Each row is a point. The points of each table are mixes of a few directions, plus a little noise. Count the directions of each table, and those that both share. Where both have some left over, give the other angles between the two spaces (their principal angles), to ten degrees, smallest first.
In the rows, 128 means zero.

First:
[[141 137 149]
 [150 141 164]
 [ 92 105  68]
 [139 135 146]
 [145 139 157]
 [100 110  84]]
Second:
[[116 147 121]
 [153 114 155]
 [ 89 206 114]
 [132 111 126]
 [141  96 131]
 [135  94 121]]
Directions: first 1, second 2, shared 1

First, 7 rows:
[[116  98 132 185]
 [119 107 131 168]
 [131 132 128 119]
 [135 145 126  95]
 [122 114 130 156]
 [148 175 122  38]
 [127 125 128 133]]
Second (5 x 4):
[[ 92  78 153 118]
 [135 135 121 147]
 [128 142 133  64]
 [161 167 104 164]
 [124 119 129 146]]
Directions: first 1, second 2, shared 1

First:
[[128 137  85 127 152 110]
 [116 140 198 126 128 168]
 [128 134 193 145 105 154]
 [142 127 110 148 112 109]
 [120 106  62  90 153 110]
 [129 114 170 130  97 145]
 [139 130 169 153  97 138]
 [124 119  84 111 144 113]
 [125 142  76 126 162 106]]
Second (7 x 6):
[[129 140 119 137 138 122]
 [129 129 127 128 128 127]
 [125  96 154 106  98 143]
 [133 175  88 161 172 105]
 [122  78 170  93  81 153]
 [133 177  87 162 174 104]
 [125 100 150 110 103 141]]
Directions: first 3, second 1, shared 1

First (7 x 8):
[[ 99  84 120 131 153  95 135 104]
 [131 109 113 150 151 147 138  81]
 [142 182 146 114  82 129 119 187]
 [146 180 127 156  87 143 138 138]
 [126 118 129 120 138 127 124 128]
 [157 125 118 134 152 185 123  91]
 [ 94  99 143  91 134  72 117 167]]
Second (10 x 8):
[[142 152 130 116 178 113 113 158]
 [132 112 136 170  76  97 114 129]
 [147 141 131 171 142  74  98 159]
 [150 160 131 135 128 120 134 120]
 [ 83 112 111  72 160 213 143 149]
 [110 108 117 148  92 155 148  92]
 [124 147 109 114 177 166 155 101]
 [118  92 136  89 131 124 132 103]
 [124 125 138 123  72 142 129 134]
 [152 132 140 143 125  77 113 131]]
Directions: first 3, second 5, shared 2; angles 50

First (9 x 9):
[[128 132 127 141 125 129 124 122 124]
 [131 164 129 249 103 139 100  88  98]
 [127 122 128 107 131 126 133 134 133]
 [129 146 128 190 115 135 113 108 113]
 [128 125 129 117 129 128 131 132 130]
 [127 116 128  85 137 125 138 141 137]
 [126 107 128  57 143 121 144 150 145]
 [128 135 129 154 122 129 121 120 122]
 [125 105 128  49 146 121 147 155 147]]
Second, 9 rows:
[[130 126 130 127 132 135 138 116 129]
 [133 143 140 147 131 140 151 108 112]
 [125 120 118 126 121 117 107 143 137]
 [125  96 114 107 131 133 118 110 155]
 [132 100 120 137 138 157 140  58 148]
 [131 122 134 119 139 142 150 103 130]
 [125 177 129 213  93 100  76 177  92]
 [127 134 132 119 128 122 130 144 124]
 [124 131 137  57 137 104 142 194 126]]
Directions: first 1, second 3, shared 1

First (8 x 11):
[[121  55 124 149 120 159  84 138 156 184 122]
 [129 138 154 113 135 156 192 137 122 102 139]
 [132  92 113 142  86 144  88 140 135 158 125]
 [128 171 129 113 113 106 136 137 111  99 159]
 [124  98 129 167  76 155 121 145 135 123  85]
 [121 172 125 130 177  90 109 134 119 105 137]
 [109 155 131 100 172  64 128  78 139 130 150]
 [162 143 119 109 144 153 166 115 107 120 108]]
Second (9 x 11):
[[142 141 123 109 179 136 118 148 114 138 165]
 [138 110 129 125 128 152 147 122 130 138 114]
 [130 164 121 111 181 109  98 156 113 127 182]
 [101 168 124 139 115  70  88 139 126 104 151]
 [ 96 147 129 153  73  77 104 119 138 101 114]
 [122 151 125 125 141 107 108 139 123 120 149]
 [137 102 130 130 118 155 152 116 132 138 105]
 [117 113 132 147  79 124 141 107 139 120  92]
 [171  59 133 114 138 222 197 107 132 167  82]]
Directions: first 6, second 2, shared 2

First:
[[131 109 140 149 142 137 147 148 124 110 154 143]
 [129 117 138 142 137 133 140 138 126 118 144 138]
 [118 121 174 149 146 141 151 129 133 120 152 147]
 [172  69  26 150 126 121 131 208  95  74 159 129]
 [112 149 165 120 130 131 128  99 140 147 117 128]
 [127 140 117 114 118 122 114 117 130 139 111 118]
 [121 121 161 145 142 138 147 132 131 120 149 144]
 [138 113 107 135 129 127 131 148 120 114 138 130]
 [141 139  69  99 103 110  97 125 123 140  94 102]
 [128 136 117 117 120 123 117 120 129 136 115 119]
 [ 91 192 193  89 115 125 106  46 157 188  76 111]]
Second (9 x 12):
[[125 104 116 159 137 133 165 155 129 115 144 149]
 [139 133 115 122 117 125 105 128 126 124 130 118]
 [107 123 135 171 129 138 176 130 151 136 132 154]
 [ 95 141 163 154 128 136 169 106 158 155 116 148]
 [142 142 106 135 100 127  94 121 138 128 128 114]
 [116 126 136 147 131 133 154 129 138 134 130 141]
 [163 124 135   7 162 105  51 128  56 105 118  80]
 [103 140 166 124 142 130 154 108 136 148 114 138]
 [160 122  81 134 103 126  87 147 121 108 143 112]]
Directions: first 2, second 3, shared 1; angles 40

First (10 x 14):
[[119 140 123 141 124 127 138 169 156 117 154  83 113 121]
 [118 141 122 142 123 127 139 172 158 116 156  80 112 120]
 [137 116 134 115 132 129 118  86 100 139 101 174 143 136]
 [151  99 141  96 139 130 103  27  60 155  64 239 164 147]
 [137 116 134 115 132 129 118  86  99 139 101 174 143 136]
 [107 155 115 159 118 126 152 224 194 102 190  22  93 110]
 [133 122 131 121 130 128 123 107 113 134 114 152 136 132]
 [126 131 127 131 127 128 130 138 135 125 135 117 124 126]
 [125 132 126 132 127 128 131 141 137 124 136 114 123 125]
 [128 128 128 128 128 128 128 129 129 128 129 126 128 128]]
Second, 8 rows:
[[124 126 128 128 123 127 133 139 134 123 133 120 130 125]
 [ 99  81 136  92  75  99 162 169 136  89 126 124 193 115]
 [106 112 128 119  97 114 154 180 153 100 146  92 151 116]
 [124  90 138  94 108 115 133 102 100 120  97 178 178 130]
 [129 146 123 144 136 133 127 145 144 129 145 100 105 126]
 [150 168 122 157 169 150 101 100 126 157 133 125  75 136]
 [153 187 116 176 182 157  97 110 139 161 148 103  50 137]
 [139 115 135 114 135 129 115  77  94 142  97 182 144 137]]
Directions: first 1, second 2, shared 1

First:
[[120  88 139 160  81 111 145 157 116 106 106 144  92 168 126  97 145 146]
 [ 99 107  81 141 114  99 137 128 116 106 101 138 154 129 133 133 103  55]
 [118 129 152 119 119 153 114 159  72 170  88 128 132 130 168 100  75 195]
 [178 181 154 113 204 148 129 117 140 156 148 121 152  73 125 161 122 172]
 [160  95 120 143 145 100 127 142 124 134 159 152 130 117 124 108 149 149]
 [160 138 174 108 121 153 160  94 170 120 155  69 106 135 132 186 157 104]
 [101 175 123 109 134 153  95 107 157 126 145 130 119 132  99 121 147 135]
 [160 122 159 138 126 127 164 123 147 113 131 106 111 132 128 160 147 122]
 [ 99 140  88  95 133 133  94  96 142 136 157 119 154 119 124 133 124  75]
 [ 87 107  90 154 104 102 115 157  97 114  91 172 131 145 123  81 111 125]]
Second (9 x 18):
[[105 152 157 146  87 168 130 148 111 113  82 121  84 133 138 126  94 143]
 [142 130 166 110 129 120 111 131 130 142 140 132  99 193 124  87 155 198]
 [125 150 141 139 107 115 146 112 151  73 103 115  89 181 117 146 122  68]
 [145 153  88 135 192 101  75 133 127 135 171 190 143  96  97  82 133 156]
 [ 96 134 141  98  97 189  97 123 132 169 155 105 119 105 133 120 146 173]
 [110  99 122 139  96 129 172 132 121 120  91 104 147 119 146 164 117  87]
 [161 150 120 136 174 113 110 130 124 125 147 153 129 105 122 120 110 131]
 [151  96 117 112 141 112 163 103 142 137 149  92 171 106 144 181 137  71]
 [117  90 100 137 129 103 149 140 115 139 115 140 170 114 131 127 137 125]]
Directions: first 6, second 6, shared 4; angles 50, 60

First, 10 rows:
[[175 120 128 109  96 157 140 142 144  94 139 117 105 144 126 148  63  80
  145  60]
 [ 89 123 153 154 153 120 128 122 112 167 125 139 131 122 134 111 189 144
  108 140]
 [ 89 139 120 142 152  98 116 117 117 151 118 138 153 111 125 112 174 172
  116 196]
 [163 110 148 112 125 169 136 133 130 124 135 115  98 155 153 139 120  97
  133  59]
 [111 109 180 163 117 145 153 143 123 150 143 140 101 130 116 125 133  72
  113  43]
 [168 141  80  87 117 126 112 123 142  89 121 112 141 133 133 141  84 150
  151 169]
 [143 129 111  99 157 138 109 110 121 135 116 114 134 144 166 126 166 172
  131 167]
 [ 67 141 134 179 115  79 139 138 125 141 131 157 151  87  74 112 126 122
  114 161]
 [ 96 149  99 146 113  80 124 131 133 116 124 144 160  94  84 122 102 145
  130 194]
 [180 117 126  88 133 169 123 124 132 115 128 105 106 161 169 142 122 124
  141  91]]
Second:
[[109 106 160 128 179 147 150 113 117 147 108 139 108 129 143 111 181 138
   95 101]
 [145 135 119 128  95 128 120 140 135 115 143 120 130 134 123 143  94 108
  148 118]
 [154 130 141 118  95 130 106 141 138 139 130 126 131 145 128 117 120 125
  143 123]
 [112 133  95 165 123 141 156 134 111  93 182 102 115 119 139 197  82  61
  145  80]
 [ 86 142 115 159 148 113 111 117 102 158 150 117 149 123 155 143 185 152
  131 178]
 [157 143 114 112  76 108 103 143 151 114 123 131 147 129 101 118  80 133
  152 158]
 [137 135 154 113  85  88 105 144 159 144  86 165 150 119  71  64 112 161
  123 171]
 [122 100 130 100 222 168 173  92 113 112  99 124  95 127 164 131 172 146
   88  96]]
Directions: first 3, second 5, shared 3

First, 10 rows:
[[175 145 123  94 167 122 127 117 118  87 154 139 156 135  78 122 114 127
  144 113 166 126 105 119]
 [118 126  89 137 112 113 114 127 135 127 129 145 165 147 113  93 126 131
  115 111 151 136 156 124]
 [161 140 144  99 165 133 130 121 121  98 146 133 130 121 105 143 117 128
  145 126 140 119  98 119]
 [115 125 100 109 150 125  88 125 153  93 141 182 177 124 123 116 109 146
  124 109 146 107 134  99]
 [162 138 139 146 103 118 173 127  92 157 122  69  98 149 101 117 146 105
  132 135 136 163 128 161]
 [ 82 112 112 150  99 129 112 137 149 150 112 142 131 125 165 120 133 136
  110 129 108 124 158 125]
 [133 127 130 184  54 113 186 135  90 203  99  43  77 159 125 104 164 100
  115 144 118 182 157 181]
 [174 141 203 106 164 152 171 125  97 125 134  80  57 103 130 191 133 113
  160 158 101 124  66 143]
 [ 97 118 138 121 141 142 105 132 152 119 125 158 125 105 166 151 121 141
  127 133 103 102 123 110]
 [ 63 108 100 131 124 133  77 135 173 120 122 190 163 113 174 124 116 152
  110 120 111  99 155  99]]
Second, 8 rows:
[[ 76 117  81 151 126 115  81 133 135 138 115 159 144 127 139 104 125 143
  114 102 136 135 148 102]
 [125 124  99 125 106 119 116 127 154 118 135 157 181 145 121  96 122 132
  114 121 147 120 162 127]
 [215 149 242  96 158 160 215 121  85 129 139  45  35 106 121 207 140  98
  170 180  94 127  52 169]
 [151 129 130 115 112 129 143 125 145 118 138 135 159 142 117 116 126 123
  124 135 137 119 144 141]
 [137 130 124 122 118 127 134 127 138 121 133 135 148 138 122 119 125 127
  124 130 134 125 138 133]
 [108 124 108 136 127 123 109 129 131 130 123 141 137 128 133 117 127 135
  122 118 132 131 137 118]
 [ 69 124 125 165 169 130  86 137  83 162  98 109  40  91 158 161 138 140
  140 106  99 150  84  94]
 [148 128 119 113 105 125 139 122 154 113 141 148 180 149 113 103 122 125
  117 134 144 117 158 141]]
Directions: first 3, second 2, shared 1; angles 60
